Every row gives one point. The points of each table are mixes of a few directions, plus a little noise. Count the directions of each table, and those that both share. Where both have some left over, give the other angles between the two spaces (their principal angles), to ten degrees, smallest first.

First (4 x 2)
[[-8.7 -1.4]
 [ 1.5  0.2]
 [ 4.3  0.7]
 [ 3.0  0.5]]
Second (5 x 2)
[[-6.2 -0.9]
 [ 1.5  0.3]
 [ 6.8  1.1]
 [ 3.4  0.5]
 [-5.6 -0.9]]
Directions: first 1, second 1, shared 1

First (7 x 3)
[[-0.6 -3.7  3.0]
 [-3.4 -1.7  0.5]
 [-0.3  0.1 -0.2]
 [ 4.7  2.0 -0.4]
 [ 1.8 -2.1  2.2]
 [ 6.1 -0.8  2.3]
 [-8.4  6.2 -7.3]]
Second (5 x 3)
[[-4.5  0.1 -1.3]
 [ 1.5 -3.1  3.0]
 [-0.6 -3.6  2.8]
 [-5.0  2.1 -3.2]
 [ 8.8  4.5 -1.4]]
Directions: first 2, second 2, shared 2

First (8 x 4)
[[ -5.8  -5.3   0.4   0.9]
 [  1.7   1.6   0.0  -0.2]
 [  4.7   4.4  -0.3  -0.7]
 [-10.7  -9.9   0.6   1.4]
 [  1.5   1.4  -0.1  -0.1]
 [  0.9   1.0   0.1  -0.3]
 [  0.5   0.3   0.1  -0.2]
 [  7.1   6.5  -0.5  -0.9]]
Second (6 x 4)
[[-0.8 -2.0  4.2 -3.7]
 [ 1.2  3.3 -5.7  6.2]
 [ 0.3  3.0  4.0  4.8]
 [ 0.7  3.0  0.9  5.2]
 [-0.3 -2.9 -3.8 -4.9]
 [-1.0 -4.4  0.3 -7.6]]
Directions: first 1, second 2, shared 0; angles 70

First (7 x 6)
[[ 1.7  1.6  1.6  0.6 -0.4 -3.2]
 [-5.8 -5.4 -5.5 -2.5  1.3 11.2]
 [ 3.3  2.3  2.5  1.6 -0.2 -4.9]
 [ 2.8  1.2  1.6  1.4  0.2 -3.1]
 [-2.1 -1.6 -1.7 -0.9  0.3  3.5]
 [ 8.1  0.6  2.5  4.7  2.3 -4.0]
 [-8.0  1.6 -1.0 -5.1 -3.3  0.4]]
Second (7 x 6)
[[ 1.2  2.7  2.3  0.3 -1.0 -4.9]
 [-1.0  2.6  1.6 -1.1 -1.8 -4.0]
 [ 4.2 -0.1  1.0  2.5  1.4 -1.3]
 [-7.2 -2.1 -3.4 -3.9 -1.2  6.0]
 [-7.5  1.0 -1.1 -4.7 -2.9  0.9]
 [ 5.5 -6.2 -3.0  4.6  5.1  8.4]
 [ 4.6  2.0  2.6  2.4  0.3 -5.0]]
Directions: first 2, second 2, shared 2

First (9 x 8)
[[ -1.3  -5.7  -0.2  -0.3   0.4  -1.4  -0.8  -1.3]
 [ -3.4   4.7   2.7  -0.5   6.2   2.7  11.3   4.5]
 [  0.2  -1.7   3.3  -1.3   0.2   1.1  -1.8   1.9]
 [ -1.5   6.3  -0.2  -2.9   4.6   2.2   4.4   2.1]
 [ -0.8   4.1   3.9   4.6   1.4   1.9  11.3   4.8]
 [  0.0  -2.0  -3.6   1.6  -1.5  -2.4  -1.2  -3.5]
 [  3.5  -0.6  -2.1  -0.5  -4.9  -1.3 -10.0  -3.2]
 [  1.3  -2.7  -3.8  -0.3  -3.0  -2.2  -7.1  -4.2]
 [  2.0  -2.4   0.0  -0.2  -3.1  -0.7  -6.3  -1.4]]
Second (9 x 8)
[[-3.5 -1.8  1.8 -2.8  5.3  1.1  4.7  2.0]
 [-2.9 -1.0  3.6 -4.3  5.6  2.2  3.1  3.4]
 [ 3.8  2.8  0.7  0.7 -4.5  0.4 -6.2  0.0]
 [-5.4 -4.2 -2.5  0.4  5.6 -1.7  9.3 -1.1]
 [ 2.7  2.7  3.6 -2.3 -1.5  2.4 -5.5  2.5]
 [-0.3 -1.4 -4.7  4.1 -2.0 -2.9  2.4 -3.8]
 [ 4.6  4.5  6.1 -3.9 -2.6  3.9 -9.4  4.2]
 [ 1.8 -0.1 -5.3  5.5 -5.3 -3.3 -0.8 -4.6]
 [-0.7 -1.3 -3.2  2.7 -0.8 -2.1  2.4 -2.5]]
Directions: first 4, second 2, shared 2

First (7 x 9)
[[ 3.0 -2.4 -4.0 -0.2 -1.4  4.7 -1.3  1.0  3.5]
 [-4.5  3.3 10.8  5.1  6.5 -2.3  2.9  2.7 10.5]
 [ 1.6  0.2 -4.6 -0.8 -6.0  0.4  0.9 -2.8 -4.4]
 [ 3.3 -0.7 -2.2 -2.3 -4.8 -2.0 -1.6 -5.5 -6.4]
 [ 0.2  0.2 -6.0 -0.6 -4.6  1.8  1.7  0.0 -3.9]
 [-1.0  0.1  6.1  0.5  5.0 -2.3 -1.4  0.4  2.9]
 [-2.5 -0.6 -0.1 -1.5  5.3 -0.3 -1.2  4.3 -2.1]]
Second (7 x 9)
[[ 0.9 -2.3 -1.4 -0.5  3.1  3.6 -1.8  3.3  3.7]
 [-3.7  4.3  1.6  4.7 -2.9 -0.4  6.1  1.0  4.0]
 [-3.2  3.6  1.3  4.0 -2.2  0.1  5.2  1.2  3.9]
 [ 0.5  1.8  1.8 -1.9 -4.2 -6.8  0.0 -7.0 -9.5]
 [ 3.1 -3.6 -1.4 -3.9  2.4  0.4 -5.1 -0.7 -3.3]
 [ 2.6 -5.1 -3.0 -2.0  6.4  6.7 -5.0  5.9  5.9]
 [-0.1  1.4  1.1 -0.5 -2.6 -3.6  0.7 -3.5 -4.6]]
Directions: first 4, second 2, shared 2

First (9 x 12)
[[  1.7  -7.7   1.2   0.9  -1.4   1.9   2.8  -1.7  -2.8   0.9  -2.3  -2.2]
 [  0.3  -4.0   0.2   4.2  -2.5   2.1   0.2  -0.2   0.9   0.1  -1.6   0.4]
 [  1.5  -0.1   0.6   6.8   8.2  -0.5  -0.6  -2.8   6.1  -2.1  -2.1  -1.9]
 [ -2.3  -1.9  -0.9  -3.3 -13.0   2.8   0.1   4.0  -5.1   1.2   1.8   3.1]
 [ -0.4  -0.9   0.4  10.8   2.6   3.0  -1.2  -0.9   7.7  -4.7  -1.8  -1.3]
 [  2.2  -0.1   0.1 -11.3   2.8  -4.8   2.2  -1.2  -7.7   5.6   0.8  -0.4]
 [ -2.6   3.9  -0.7  -3.3  -5.8   0.8  -0.9   3.2  -1.5  -1.7   2.7   1.3]
 [  1.1   8.1  -1.4  -6.4   6.6  -7.1  -2.4  -0.2  -0.2   5.3   1.4   3.4]
 [ -1.1   2.6   0.5   1.4   2.4   1.2  -0.1   0.1   2.7  -4.8   1.0  -2.4]]
Second (11 x 12)
[[ 1.6 -1.2  4.0  3.8 -1.0 -0.6  1.0  1.8  2.0  1.9  0.7 -1.0]
 [ 4.9  1.9  7.4 11.5 -2.3 -2.9  6.8  2.9  8.6  5.4  5.2 -2.5]
 [ 3.3 -3.0 -2.9 -4.0  2.5 -0.5 -1.8  2.7 -0.4 -1.1 -1.4 -1.8]
 [-3.1  5.4 -6.5 -4.5 -0.8  1.9  1.7 -6.0 -2.4  0.3  2.5 -0.5]
 [-4.8  1.5  4.0  2.7 -4.4  2.4  0.6 -4.2 -2.4  2.8  1.1  0.2]
 [ 2.2 -4.6  3.1 -0.5 -4.1  1.4  1.5 -2.9  0.9  7.6  3.4 -8.5]
 [ 2.9 -1.7  0.5 -0.3  1.0  0.3 -0.9  3.9 -0.8  0.0 -1.3 -1.1]
 [-1.8 -3.2 -5.2 -6.7  4.4 -1.7 -4.7 -0.5 -1.1 -6.4 -4.1  3.8]
 [-1.7  1.1  5.2  2.4 -2.6  4.8 -2.8  4.6 -8.2  0.5 -3.7  1.4]
 [ 0.6  1.7 -9.7 -6.2  5.1 -3.2  0.2 -2.4  3.1 -5.0  0.5  2.1]
 [-4.0  2.0  0.1  1.9  2.2 -1.9 -1.7  0.0  0.5 -5.9 -2.7  7.8]]
Directions: first 4, second 5, shared 0; angles 40, 50, 60, 90

First (11 x 14)
[[ 0.4  1.7 -1.1  1.1 -6.4  0.1 -2.3  6.0 -1.8  5.9  2.4  2.4 -4.1  4.3]
 [ 0.6 -0.5  1.3 -1.9  5.8  4.1  1.6 -5.2  4.4 -5.5 -0.5 -3.7  5.2 -4.2]
 [ 2.5  1.9 -1.5  3.1 -8.4  0.3  0.5  7.0  2.0  6.0  1.2 -0.5  1.6  5.7]
 [ 1.0  2.1 -1.4  2.3 -6.8 -1.3 -1.1  6.3 -0.4  5.1  2.4  1.3 -1.3  4.0]
 [-2.3  2.0 -1.7  2.2 -4.4 -9.0 -2.3  5.3 -5.0  3.2  1.7  4.9 -5.3  2.3]
 [-1.0 -3.0  1.1 -2.0  5.4  0.7  1.2 -5.2 -1.3 -3.5 -2.8 -0.6  0.1 -2.6]
 [ 0.7 -0.6  0.8 -1.1  3.3  2.9  1.4 -3.0  3.0 -3.1 -0.8 -2.6  3.6 -2.3]
 [-0.3 -1.6  0.7  0.7  3.8 -3.0  3.5 -4.0  1.0 -3.7 -2.8 -2.1  4.2 -1.5]
 [-0.9 -3.8  1.8 -2.3  8.7  1.7  3.3 -8.6  0.8 -6.6 -4.3 -3.1  3.2 -4.3]
 [-0.6  6.3 -2.5  1.3 -6.9 -2.5 -6.7  8.6 -1.2  3.7  7.7  4.7 -4.8  0.4]
 [-0.4 -4.8  2.3 -3.5  5.7  5.7  1.0 -6.8 -1.4 -2.0 -4.0 -1.3 -1.8 -1.9]]
Second (11 x 14)
[[ -2.7   3.6   2.9  -4.2   3.8  -6.2  -0.3  -5.6   0.2  -5.2   0.5   2.5
    4.6  -2.6]
 [  0.8  -5.5   0.0  -3.0  -3.7   3.7   3.7  -0.1   5.3   2.5  -5.1   0.5
    4.1   5.9]
 [ -0.9  -4.3  -2.2  -0.4   1.7  -7.4   2.3  -1.8   0.3  -1.5  -3.9   3.4
   -3.7  -0.5]
 [  1.7   3.6  -0.8   1.8   1.1   0.3  -0.6   1.0   3.4  -2.3   3.4  -2.5
    2.5  -3.4]
 [  0.3   5.7   3.2   2.9   2.1   6.8  -3.9   0.0  -7.7   1.0   5.1  -4.8
   -1.4  -2.8]
 [  2.4   2.1  -3.7   2.2  -5.9  10.1  -4.0  10.2   8.2   2.3   6.5  -2.7
    2.9   0.4]
 [ -2.1  -7.0  -2.9   1.8   2.0  -1.8  -0.9   1.0  -6.5   1.5  -3.4   2.8
  -11.3  -0.6]
 [ -0.1   3.9   5.8  -3.8  -4.2   0.3   1.9  -3.2  -1.7   3.3  -1.3   0.5
    7.2   6.5]
 [ -4.5  -2.4  -1.0  -4.0  -1.7  -0.1  -4.1   2.7  -0.2   0.0   0.5   5.8
   -2.1   1.4]
 [  3.2  -4.9  -1.9   2.9   2.8  -1.1   5.5  -2.7   1.8  -0.7  -4.9  -3.2
   -1.7  -1.0]
 [  1.8   5.2   0.7   3.7   2.0  -4.5   0.4  -1.4  -3.2  -0.9   2.5  -2.3
   -1.2  -3.3]]
Directions: first 4, second 6, shared 3; angles 30

First (8 x 18)
[[ 4.0 -4.0 -3.5  5.9 -2.4  4.4  1.3  0.6 -2.7  9.5  7.1 -8.4 -2.8  1.3
  10.1 -2.8  2.7 -2.0]
 [-6.7 -5.2 -1.0 -3.5  1.2 -0.4 -5.9  1.0 -0.1 -3.7  5.1  5.1 -4.9 -0.1
  -1.8  4.2 -2.6 -1.0]
 [-5.3 -6.9 -2.3 -1.2  0.2  1.3 -5.6  1.2 -1.3  0.1  8.2  2.0 -6.1  0.3
   2.1  3.2 -1.7 -1.8]
 [ 5.1  8.2  3.1  0.6  0.0 -2.1  5.9 -1.5  1.8 -1.3 -9.9 -1.0  7.1 -0.5
  -3.8 -3.1  1.4  2.3]
 [-2.3  2.6  2.1 -3.6  1.4 -2.7 -0.6 -0.3  1.7 -5.7 -4.5  5.0  1.8 -0.8
  -6.2  1.7 -1.5  1.3]
 [ 3.7  5.3  1.9  0.7 -0.2 -1.2  4.1 -0.9  1.0 -0.4 -6.4 -1.0  4.7 -0.3
  -2.1 -2.2  1.1  1.5]
 [-4.3 -0.9  0.8 -3.6  1.3 -1.7 -3.1  0.3  0.8 -4.9 -0.2  5.1 -1.2 -0.6
  -4.3  2.8 -2.0  0.2]
 [ 5.5  0.9 -1.1  4.6 -1.6  2.3  3.9 -0.3 -1.2  6.5  0.5 -6.7  1.5  0.8
   5.7 -3.6  2.6 -0.3]]
Second (8 x 18)
[[ -1.6   2.4   1.0  -3.0   3.4  -6.3  -0.8   5.8  -1.6  -7.6  -4.5   1.7
    5.6   0.3  -3.1  -4.5  -0.5   1.9]
 [  0.2  -4.7  -0.4   1.1  -1.1  -4.4   4.1  -4.4   1.0   1.6   6.1   0.1
   -3.3  -4.6   2.5  -2.7  -0.7  -0.3]
 [  1.6   1.9  -1.8   2.3  -1.0  10.1  -4.6   2.8  -1.7   5.3  -1.4  -4.2
   -0.3   5.9   3.0   4.5   1.9  -1.5]
 [  0.9   4.7   0.6   0.6  -1.9  11.4  -3.9  -2.3   1.9   3.9  -5.1   0.3
   -1.1   4.6  -2.8   9.6   0.6  -1.1]
 [  3.2  -2.6  -2.5   4.0  -1.1   1.3   1.6   1.4  -2.3   5.8   4.5  -6.3
   -0.7   0.6   7.3  -3.7   1.9  -0.9]
 [  3.0  -0.5  -0.5   2.7  -1.5   1.0   3.1  -2.2   0.2   4.4   1.6  -3.2
   -0.5  -0.8   3.3  -1.5   1.2  -0.4]
 [ -7.0  -4.0   1.2  -6.2   3.4 -11.2  -1.2   1.3   0.6 -10.8   2.5   8.2
   -0.6  -4.5  -5.5  -2.5  -3.7   1.4]
 [ -0.1   2.7   2.0  -1.6   0.1  -1.8   1.8  -2.7   2.2  -2.7  -3.8   3.3
    1.3  -1.5  -4.6   1.1  -0.8   1.0]]
Directions: first 2, second 4, shared 2
